Each point is reached from the start by the listed moves, each made once or not at all, plus a little noise. Say if it took an odd or an even number of moves. Then give how often each move was made.
In the rows, 128 means zero.

Moves:
(1): [127  90 135 196  79]
(2): [144 137 135 164 120]
Start: [127 129 139 125 120]
Points:
[143 137 145 161 112] -> odd (0, 1)
[127 129 140 125 120] -> even (0, 0)
[126  90 144 191  70] -> odd (1, 0)
[143 100 153 229  64] -> even (1, 1)

Moves:
(1): [156 141 169 120 144 172 104 117 139 134 155]
(2): [134 120 155 150 141 122 113 119 121 117 137]
(3): [141 188 159 155 136  95 121 133 126 140 151]
(4): [167 144 119 133 132 145 132 114 111 103 137]
(5): [105 129 109 161 136 144 141 148 189 105 143]
(6): [144 118 113 128 112 115 116 134 160 134 106]
(7): [115 139 130 115  89 111 145 114 136 129 156]
(8): [106 147 102 122 132 117 102 116 141 106 114]
(9): [133 137 150 104 132 105 147 136 121 110 116]
(10): [128 121 122 118 147 126 153 111 129 145 137]
(11): [118 122  84  92 125  93 129 153 125 127 169]
Start: [112 103 156 120  82  93  93 129 122 117 151]
Points:
[115 205 193 129  67  54  70 129 237  80 197] -> odd (1, 0, 1, 0, 1, 1, 1, 1, 1, 0, 0)
[110 148 187  59  89  84 104  84 146 101 188] -> odd (1, 0, 0, 0, 0, 0, 1, 1, 1, 1, 0)
[176 198 214 149 146 102  46  71 119  96 214] -> even (1, 1, 1, 1, 0, 0, 0, 1, 0, 1, 0)
[ 82  93  79  95  49  41 135 145 223 118 224] -> odd (0, 0, 0, 0, 1, 1, 1, 0, 0, 1, 1)

Moves:
(1): [139 135 128 106 142 140 132 123 147 118 107 145 133 121 120 129 126 125
 129 147 108 116 135 131 119 133 130]
(2): [129 122 139 135 128 129 125 141 134 105 129 144 119 132 129 109 121 153
 114 114 119 125 150 118 112 135 112]
(3): [135 115 117 134 130 113 113 126 145 143 123 116 128 132 143 141 116 113
 136 126 136 136 116 138 124 126 141]
(4): [126 126 139 134 109 134 141 129 120 158 139 109 133 119 146 137 150 140
 130 125 127 109 147  93 129 135 124]
(5): [150 135 132 147 124 125 129 123 126 134 139 121 136 134 146 133 146 130
 115 125 139 104 136 113 140 121 134]
(6): [119 129 128 115 145 128 133 116 140 144 112 144 119 107 106 131 127 109
 120 118 135 122 128 131 135 138 122]
(7): [144 108 160 152 133  95 104 106 133 140 144 123 164 135 133 118 127 104
 121 124 128 107 151 144 119 140 120]
(8): [136 124 130 120 125 148 126 143 115 116 115 113 119 141 119 114 122 140
 149 138 123 143 134 138 130 121 129]
(9): [120 127 137 126 149 122 111 127 128 119 103 110 141 126 130 131 127 122
 126 143 127 132 121 117 131 127 121]
(10): [127 121 122 107 135 133 135 106 128 117 109 124 123 137 148 129 117 131
 137 138 139 127 106 146 141 138 132]
(11): [151 135 123 113 140 119 125 133 119 142 136 134 132 117 112 134 139 135
 140 110 135 124 124 124 120 130 122]
(12): [152 126 122 125 176 143 138 113 135 114 123 119 130 124 135 131  97 134
 148 125 112 137 143 127 128 128 128]
(13): [122 112 118 116 158 122 109 136 137 146 115 131 123 130 131 132 124 117
 136 113 113 141 135 120 143 124 140]
(14): [132 117 124 137 125 128 112 138 137 132 138 134 133 130 118 131 147 112
 126 124 130 124 130 113 122 129 116]
(15): [130 131 121 118 148 141 127 120 138 104 138 118 118 124 136 133 122 141
 120 126 116 135 111 144 122 116 132]
(16): [154 124 104 131 131 135 113 131 107 133 122 136 137 143 121 128 124 139
 115 123 113 154 135 133 114 126 140]
(17): [136 104 123 122 135 135 127 127 127 111 140 133 126 130 136 109 123 131
 142 139 147 131 142 125 132 111 134]
(18): [122 147 146 130 128 132 139 133 133 114 128 123 131 137 152 111 123 132
 104 149 118 130 132 122 115 137 125]
(19): [ 97 108 136 149 143 120 136 126 140 138 117 122 123 141 102 135 142 124
 142 136 138 131 138 139 138 118 147]
(20): [127 119 142 125 121 158 126 134 110 133 152 137 125 121 157 146 132 140
 129 122 125  93 142 141 121 136 148]
(21): [106 162 128 149 119 147 140 119 135 119 132 107 131 113 141 133 142 146
 135 116 118 135 142 156 135 131 123]
(22): [114 137 160 123 102 143 139 121 133 116 124 132 147 148 136 124 151 125
 128 137 145 103 144 129 126 111 132]
(23): [130 107 128 123 137 133 133 140 133 151 121 154 136 116 105 134 145 115
 127 128 145 121 108 120 145 113 148]
(24): [116 126 126 121 133 141 143 131 137 124 138 132 119 130 136 145 127 151
 112 129 120 120 137 141 124 123 110]
Start: [129 147 120 122 136 133 114 117 124 130 138 139 162 112 112  96 105 115
 115 112 126 116 135 129 101 133 114]
Points:
[174 123 129 132 193 227 120  93 147 101 158 164 182 100 168 115 116 156
 107  76 138  76 196 166  96  89 174] -> even (0, 1, 1, 0, 1, 1, 0, 0, 0, 0, 0, 1, 0, 0, 1, 1, 1, 0, 0, 1, 1, 1, 1, 0)
[142 118 175  99 249 204 113  78 187 133 134 158 190  64 176 106 115 119
  98  87  66  47 200 140  96 173 121] -> even (1, 1, 0, 1, 0, 1, 1, 0, 0, 1, 0, 1, 1, 1, 1, 0, 0, 1, 0, 1, 1, 0, 1, 0)
[153  92 207 105 141 146  68 102 129 161 126 125 213 121 154 107 146 100
 133  96 164  27 188 123  75 166  98] -> even (0, 1, 1, 1, 0, 1, 1, 1, 1, 1, 1, 0, 0, 1, 0, 0, 0, 0, 0, 1, 0, 1, 0, 0)
[148 120 137 181 192 152  74  88 119  91 134  69 204 144 125  78 130 139
 129 132 123 138 192 186 107  94 144] -> odd (0, 0, 0, 0, 1, 0, 1, 1, 1, 0, 0, 0, 0, 0, 1, 1, 1, 0, 1, 0, 1, 0, 0, 0)
[150  63 115  92 191 195  84 154 118 127 113 176 147 110 111 106  89 149
 106 114 136 116 167 152  88 110 137] -> even (0, 1, 1, 0, 0, 1, 0, 1, 1, 0, 0, 0, 0, 0, 0, 1, 1, 0, 0, 1, 0, 0, 1, 1)
[225  78 130 130 174 112  80 101 107 139 155 185 211 130 118  66 123 130
 100  87 168  86 163 129 101 124 135] -> even (0, 1, 0, 0, 1, 0, 1, 0, 0, 1, 1, 0, 0, 0, 0, 1, 1, 0, 0, 0, 0, 0, 1, 0)
[184 101 166 104 198 144  78 108 183  92 177 178 206 135 137  85 150 130
  88  92 118  38 218 121  71  97  86] -> odd (1, 1, 0, 0, 1, 0, 1, 0, 0, 0, 1, 0, 1, 1, 1, 0, 1, 0, 0, 0, 0, 1, 0, 1)
[141 166 101 114 170 177 123 124 136 126 158 162 162  95 110  93 134 147
  87  96 114 132 179 149  77 136  81] -> even (0, 0, 0, 0, 0, 1, 0, 0, 0, 0, 1, 0, 0, 1, 0, 1, 1, 1, 0, 0, 1, 0, 0, 1)
[159 155 161  97 176 178 110 124 147 140 113 161 230 136 106  93 146 138
 103 118  84 101 206 178  85 113 128] -> odd (1, 0, 0, 0, 0, 0, 1, 1, 0, 0, 1, 0, 1, 0, 0, 1, 0, 1, 0, 0, 1, 1, 1, 1)
[172  87 111 104 176 195  92 139 115  96 140 139 141 170 222  85  70 186
  94 120 111 114 188 155  89 126 151] -> odd (0, 1, 1, 0, 1, 0, 0, 1, 0, 1, 0, 0, 1, 0, 0, 1, 1, 1, 0, 1, 0, 0, 0, 1)
[136  77 110 116 231 155  78 123 159 188  62 100 171 133 124 126 145  87
 105 133 137 132 119 102 137 113 174] -> even (0, 0, 1, 1, 1, 1, 0, 1, 1, 1, 0, 0, 1, 1, 1, 1, 0, 1, 1, 0, 0, 0, 1, 0)
[118 108 108 107 134 192 148 115 139 143 133 102 155 105 163 117 120 157
 159 125 159 116 139 161 135 110 131] -> even (0, 0, 1, 1, 0, 0, 0, 1, 0, 1, 0, 0, 0, 0, 0, 0, 1, 0, 0, 0, 1, 0, 1, 1)

Moves:
(1): [129 126 134 154 110 121 117 144 135 131 128 131 138 137 138 114 140 122
 108 133 136 125 128 120 135 125 126]
(2): [137 125 129 129 130 113 128 123 124 126 123 120 136 130 127 141 132 130
 138 135 144 111 131 114 123 133 133]
(3): [ 94 122 143 145 124 144 115 133 116 132 108 125 130 142 136 122 125 111
 142 111 129 121 119 143  99 129 122]
(4): [130 129 128 129 130 119 130 120 115 110 131 137 142 130 121 133 125 134
 127 146 128 134 128 121 122 110 143]
(5): [146 114 142 155 109 139 135 115 121 127 117 117 128 147 131 135 128 129
 118 136 121 123 130 136 129 117 132]
(6): [139 116 119 151 135 114 111 102 114 122 121 126 146 133 116 138 114 110
 134 122 126 127 133 121 135 124 142]
(7): [123 108 141 134 132 130 112 108 122 111 123 132 125 133 113 127 122 145
 148 132 135 124 114 137 133 127 124]
(8): [141 125 141 128 138 117 124 121 124 130 124 121 103 112 115 129 122 127
 129 124 134 138 127 136 132 117 132]
(9): [153 135 135 137 141 135 113 140 111 112 123 129 147 146 124 137 115 140
 128 120 122 124 139 133 123 124 111]
(10): [132 117 121 122 131 122 135 129 127 133 130 126 152 120 123 138 116 120
 127 134 136 143 125 132 142 121 123]
(11): [127 118 125 111 123 121 129 122 130 127 132 121 135 131 133 140 111 148
 141 127 133 124 125 127 130 139 143]
(12): [112 125 113 126 128 126 143 123 126 112 121 124 158 131 130 155 137 123
 126 137 136 110 145 148 151 120 130]
(13): [123 142 130 129 117 126 120 131 126 138 128 139 127 121 130 122 109 127
 125 135 124 118 132 137 114 131 116]
(14): [126 145 126 134 132 133 129 125 137 124 123 106 122 142 135 125 129 141
 148 127 130 126 139 115 136 134 114]
(15): [124 113 133 129 123 147 127 126 145 131 119 110  96 123 131 116 123 140
 110 137 143 122 150 139 130 160 127]
(16): [140 125 118 128 141 115 114 119 134 121 119 119 147 128 129 134 120 108
 114 149 141 123 117 130 128 122 139]
(17): [128 122 106 126 127 142 127 123 123 140 129 125 123 142 129 130 134 132
 129 129 139 123 133 143 127 117 121]
(18): [119 134 132 116 136 137 140 130 117 133 124 151 131 116 138 112 127 147
 134 129 125 103 131 138 135 119 123]
(19): [135 117 167 121 113 117 151 120 122 105 148 121 136 108 149 110 142 149
 110 122 150 126 129 140  92 118 127]
(20): [128 114 111 118 122 122 128 144 115 128 128 111 133 131 115 144 129 125
 110 136 128 111 133 131 131 124 129]
(21): [121 124 129 131 111 117 112 119 129 127 134 118 129 129 119 119 147 135
 135 151 139 142 140 137 121 141 139]
(22): [126 134 133 125 137 123 131 119 117 137 130 121 135 127 105 130 130 145
 114 111 132 120 127 126 132 135 133]
(23): [149 119 106 152 133 122 114 125 126 134 112 123 132 119 120 127 127 132
 110 121 135 134 118 136 119 119 140]
(24): [123 107 144 138 146 116 151 129 130 153 141 137 127 126 131 132 136 131
 119 123 122 129 126 141 127  98 112]
Start: [111 129 134 145 140 144 122 110 121 137 133 116 122 131 123 126 149 119
 140 128 119 118 115 127 145 108 117]
Points:
[ 84 103 175 190 162 143 113  95 102 117 106  69 124 162 111 140 156 150
 151 152 145 108 171 192 132  91  95] -> odd (0, 0, 1, 1, 0, 0, 0, 1, 1, 0, 0, 1, 0, 1, 1, 0, 0, 0, 0, 0, 1, 0, 0, 1)
[ 77  87 136 174 147 154 120 124  89 170  99 126 117 115 124 110 124 142
  94 142 130  67 125 189  96  72 104] -> even (0, 0, 1, 1, 0, 0, 0, 0, 0, 0, 0, 0, 1, 0, 1, 0, 0, 1, 0, 1, 0, 0, 1, 1)
[158  75 111 192 101 106  85  82  80 148 117  64 138 156  74 148 162 166
  82 159 163 114 128 161 139  73 176] -> even (1, 0, 0, 1, 1, 0, 0, 1, 0, 0, 1, 0, 0, 0, 0, 0, 1, 0, 0, 1, 1, 1, 1, 0)
[184  38 189 211 108 121  57  33  98  87 111  47 138 163 113 121 133 169
 111 172 203 102 142 189 121 102 144] -> even (1, 0, 0, 0, 1, 1, 1, 1, 1, 0, 1, 0, 0, 0, 1, 1, 1, 0, 1, 0, 1, 0, 0, 0)
[147  58  88 156 166  96  56  31  66 135 100  79 151 125  48 146 127 164
 133 154 180  78 105 179 161  86 175] -> odd (0, 0, 0, 0, 0, 1, 1, 1, 0, 0, 1, 0, 0, 0, 0, 1, 1, 1, 0, 1, 1, 1, 1, 0)
[159  88 165 187 114 139 130  49  99 117 109  55  93 119 130  96 179 205
 121 178 199  90 163 175  98  85 140] -> odd (0, 1, 0, 1, 1, 0, 0, 1, 0, 0, 0, 0, 0, 1, 1, 0, 1, 1, 1, 0, 1, 0, 1, 0)
[125   7 160 226 146  91 120  30  53 108  84  55 223 130  81 178 118 128
  66 169 200  48 125 213 103  47 143] -> even (0, 1, 1, 1, 1, 1, 1, 0, 0, 1, 0, 1, 1, 0, 1, 1, 0, 0, 1, 1, 0, 1, 1, 1)
[170  86 153 176 124  91 135  74  80 114 127  35 180 151 105 156 158 142
  74 173 200  88 127 135 135  44 138] -> even (1, 1, 0, 1, 1, 0, 0, 1, 0, 1, 0, 0, 0, 1, 0, 1, 1, 0, 1, 1, 0, 1, 0, 0)

Moves:
(1): [115 134 137 145 126 118 132 154 135 110 100 159 127 119 174 148 149 126
 144 160 126 141 117  94 147]
(2): [118  99 109 125 145 120 119 152 136 148 139 137 125 118 116 134 135 142
 129 119 108 115  97 130 149]
(3): [133 120 130 151 130 133 137 123 138 117 145 126 128 123 128 118 119 124
 113 126 128 131 128 126 121]
(4): [142 126 138 137 120 112 127 128 140 151 135 127 141 140 145 130 110 122
 113 130 140 124 133 115 119]
(5): [128 122 140 144 137 148 119 143 111 119 123 120 116 140 134 141 151 155
 121 118 108 113 120 137 127]
(6): [132 118 138 124 123 110 110 124 128 112 149 117 136 132 117 119 129 120
 105 138 134 115 133 112 131]
(7): [136 115 134 117 109 147 128 126 113 138 149 135 102 140 145 132 128 112
 129 124 125 130 123 129 143]
(8): [134 126 118 161 125 114 130 125 120 131 110 147 140 143 126 124 147 123
 120 111 137 140 144 149 120]
(9): [147 147 131 104 116  94 149 155 122 122 139 144 117 106 110 121  88 146
 161 140 115 125 145 138 110]
(10): [108 142 135 126 125 144 131 111  86 140 152 127 125 118 100 139 116 116
 116 151 122 126 118 126 130]
(11): [127 118 138 121 147 135 131 127 101 126 120 127 120 117 133 124 125 126
 139 123 137 123 117 108 129]
(12): [109 129 121 131 146 120 117 130 116 143 129 123 122 131 133 122 113 136
 114 126 115 135 132 126 125]
(13): [157 154 119 118 141 148 128 128 145 114 150 132 141 135 145 130 145 125
 111 113 122 154  99 110 120]
(14): [128 140 130 135 161 118 126 145 125 132 135 116 143 128 114 124 125 113
 138 129 139 132 115 153 129]
(15): [118 139 132 117 110 117 124 122 144 130 127 120 106 135 129 133 133 141
 114 107 154 146 123 117 135]
(16): [111 152 139 132 116 148 123 159 135 127 118 156 159 162 128 129 110 121
 124 125 112  90 100 112 115]
(17): [134 110 128 128 126 120 125 122 140 135 106 126 124 145  98 132 133 120
 118 138 134 140 128 125 121]
(18): [145 154 154 137 127 145 128 137 145 163 114 109 123 147 132  93 133 134
 145 112 126 120 134 133 139]
(19): [129 133 146 131 117 122 141 132 133 143 121 144 122 120 133 120 135 118
 127 122 118 144 121 142 118]
(20): [112 116 132 112 135 116 163 114 124 118 125 135 106 145 131 121 127 120
 109  90 116 125 133 120 123]
(21): [ 97 115 140 112 122 117 141 127 121 121 136 119 152 139 125 103 124 135
 131 131 134 133 142 129 143]
(22): [133 130 102 121 117 123 141 127 127 138 118 108 115 139 137 116 132 129
 119 144 119 137 121 123 117]
(23): [128 134 117 116 128 140 119 137 124 143 119 140 138 110 137 139 142 123
 103 113 143 121 155 123 130]
(24): [135 110 120 102 125 139 132 113 122 132 108 149 126 124 134 118 132 114
 113 136 137 123 135 129 153]
Start: [137 124 148 143 112 140 159 141 113 137 142 125 107 172 112 125 117 130
 113 122 136 138 108 125 110]
Points:
[146 113 200 101 120 105 179 224 108 179 162 151  84 189 139  64 115 135
 131 132  90 177  60  68 150] -> even (1, 1, 0, 0, 0, 1, 1, 0, 1, 0, 1, 1, 1, 0, 0, 0, 1, 1, 1, 0, 1, 0, 0, 0)
[155 136 129  58 108  58 177 203 147 164 168 121 118 168  71  85 123 132
  60 110 146 190  76 117 103] -> odd (0, 1, 0, 0, 0, 1, 0, 0, 1, 0, 0, 0, 1, 1, 1, 0, 1, 0, 1, 0, 1, 1, 1, 0)
[105 114 186 104  88 167 137 172  69 143 163 149 153 203 127 103 101 103
  77 110 155  81 110  69 135] -> even (0, 0, 0, 0, 0, 1, 1, 0, 0, 0, 1, 0, 0, 0, 0, 1, 0, 0, 0, 0, 1, 0, 1, 0)
[155 192 171 124  82 159 208 203 112 211 151 178  85 240 163 104  73  90
  43 120  86 145  80  34  75] -> even (1, 0, 1, 1, 0, 0, 1, 0, 1, 1, 0, 1, 1, 0, 0, 1, 1, 1, 0, 1, 0, 1, 1, 0)
[190 166 149  96 107 145 161 198  53 157 180 160 100 167 168 145 129  85
  48 176 136 145  86  78 129] -> even (1, 0, 0, 1, 1, 1, 1, 0, 1, 1, 0, 0, 1, 1, 0, 0, 0, 0, 0, 0, 0, 1, 1, 1)
[146 110 144  40  78  41 209 122 129 143 153 115  84 233 107  61  77 126
   7 107 148 187 125  64 101] -> odd (0, 0, 0, 1, 0, 1, 0, 0, 1, 0, 0, 1, 1, 0, 1, 0, 1, 0, 0, 1, 1, 1, 0, 1)
[156 113 163 116 177 135 200 226  75 116 170 173  51 167 164 154 135 146
 147  83  80 143  15  96 129] -> odd (1, 1, 0, 0, 1, 0, 1, 0, 1, 0, 1, 0, 1, 1, 0, 0, 0, 0, 0, 1, 0, 0, 0, 0)
[131 120 178 101 111 137 193 227  63 180 125 166  55 241  90 110 115 105
  87 159  71  75  34  97 148] -> even (1, 1, 0, 0, 1, 1, 1, 0, 1, 1, 0, 0, 0, 1, 0, 1, 1, 1, 0, 1, 0, 1, 0, 1)
[179 127 170 142 120 148 193 138 146 175 143  79 128 227 124  46 119 119
  81 117 152 173  82  72  93] -> even (0, 0, 1, 1, 0, 0, 0, 0, 0, 0, 1, 0, 1, 0, 0, 0, 1, 1, 0, 0, 1, 1, 0, 0)
[ 65  51 168 167 111  78 223 144  92 195 114 206 111 198 119 101 115  84
  26 121 113 177 100 105 144] -> even (1, 1, 1, 1, 0, 0, 0, 1, 0, 1, 0, 1, 0, 0, 0, 0, 1, 0, 1, 1, 1, 0, 0, 1)
[147 103 166 134 127 101 233 168  51 177 173 240  55 160 173 111 100  89
  64  96  88 183  60  74 120] -> even (1, 1, 1, 1, 0, 0, 1, 1, 1, 1, 1, 1, 1, 0, 0, 0, 0, 0, 1, 1, 0, 0, 0, 1)

Moves:
(1): [124 136 139 118 129 140 144 133 129 122 126 128 136 135 123 136 140 122
 114 143 134 113 127 119 122 127 130]
(2): [148 132 102 117 132 121 108 121 131 112 126 120 126 133 136 114 124 138
 140 118 141 122 139 135 131 119 128]
(3): [142 147 122 133 116 125 112 125 127 126 135 109 131 138 136 128 111 141
 139 120 118 134 136  99 128 121 120]
(4): [125 146 142 139 140 115 121 128 134 120 123 122 137 112 135 130 142 110
 137 106 137 134 152 143 160 135 160]
(5): [ 99 123 112 136 132 123 108  87 127 130 133 107 125 135 133 117 118 141
 166 104 134 153 142 141 134 113 148]
(6): [127 128 108 131 112 119 121 119 117 137 128 118 134 129 139 137 126 144
 129 120 132 132 147 142 153 117 113]
(7): [125 144 130 122 150 124 122 129 118 131 135 125 114 133 117 130 130 104
  99 154 124 113 127 124 143 136 135]
(8): [130 125 118 135 123 129 136 120 114 135 116 139 135 135 125 144 131 128
 144 135 121 128 118 113 128 130 116]
(9): [124 123 112 128 140 129 123 146 144 141 117 140 134 143 127 124 117 133
 130 133 136 123 133 141 145 134 131]
(10): [128 123 134 121 122 109 145 130 112 139 142 114 123 150 117 141 116 110
 142 145 111 133 116 124 126 130  90]
(11): [119 132 129 137 128 129 129 115 128 114 130 134 134 125 135 124 125 134
 126 131 124 115 124 133 133 119 131]
(12): [125 119 121 130 132 139 121 130 130 126 111 115 118 129 133 113 130 143
 133 113 120 126 117 133 116 108 141]
(13): [141 127 148 121 138 133 125 106 128 118 125 132 110 141 130 149 132 131
 134 125 120 139 100 139 142 131 130]
(14): [120 129 127 111 135 138 131 116 131 127 121 125 122 117 127 108 119 113
 128 113 139 117 100 153 127 133 136]
(15): [123 121 130 107 133 124 135 119 119 136 121 135 118 129 122 122 138 133
 125 127 130 116 119 111 134 123 125]
(16): [140 105 125 114 120 118 142 126 112 133 141 143 140 144 117 124 103 116
 128 114 117 131 130 130 137 122 138]
(17): [125 128 127 131 131 137 132 119 141 148 117 122 123 134 114 125 126 132
 122 108 118 134 142 138 136 135 129]
(18): [130 133 114 115 120 119 114 124 119 119 118 122 126 133 132 145 125 126
 119 118 125 131 127 129 132 133 130]
(19): [120 137 147 122 147 125 139 137 129 121 129 126 125 105 111 129 117 126
 128 132 140 135 122 129 131 127 134]
(20): [125 131 117 145 115 136 133 129 123 111 124 133 124 138 133 125 137 136
 132 122 142 142 128 116 150 137 129]
(21): [118 124 116 114 112 144 138 122 134 126 121 136 116 117 133 103 121 135
 144 130 122 131 128 164 139 142 156]
(22): [143 117 128 112 117 134 127 132 116 105  98 145 132 139 150 124 110 106
 131 138 126 139 128 143 116 130 115]
(23): [128 130 121 114 129 116 121 122 105 128 115 135 127 159 146 133 118 145
 128 121 124 116 119 125 119 135 119]
(24): [124 135 113 100 137 133 115 132 119 140 139 131 136 137 134 112 131 128
 116 117 109 132 123 123 119 116 123]
Start: [142 112 151 129 126 127 158 131 126 113 151 128 155 133 126 132 130 122
 124 157 134 125 109 143 142 111 145]
Points:
[176 106  94  89 141  92 105  96 108 114  91 120 146 211 158 143  97 160
 145  54 126 131 132 216 234  97 182] -> even (0, 1, 0, 1, 0, 1, 0, 0, 1, 0, 0, 1, 1, 0, 0, 1, 1, 1, 0, 0, 0, 0, 1, 0)
[120 110 114  42 117 140 169  55  55  77 102 149 109 197 149 113 107 138
 101 121 122  82  35 197 226 108 194] -> odd (1, 0, 0, 0, 0, 1, 1, 0, 0, 0, 1, 1, 1, 1, 1, 1, 0, 1, 0, 1, 1, 0, 1, 0)
[107 117 121  59 160 116 145 112  88  76  81 139 146 183 148 104  64  95
 144 128 139 133 125 226 198 118 249] -> even (1, 0, 0, 1, 1, 0, 1, 0, 1, 0, 0, 1, 0, 0, 0, 1, 0, 1, 1, 0, 1, 1, 1, 0)
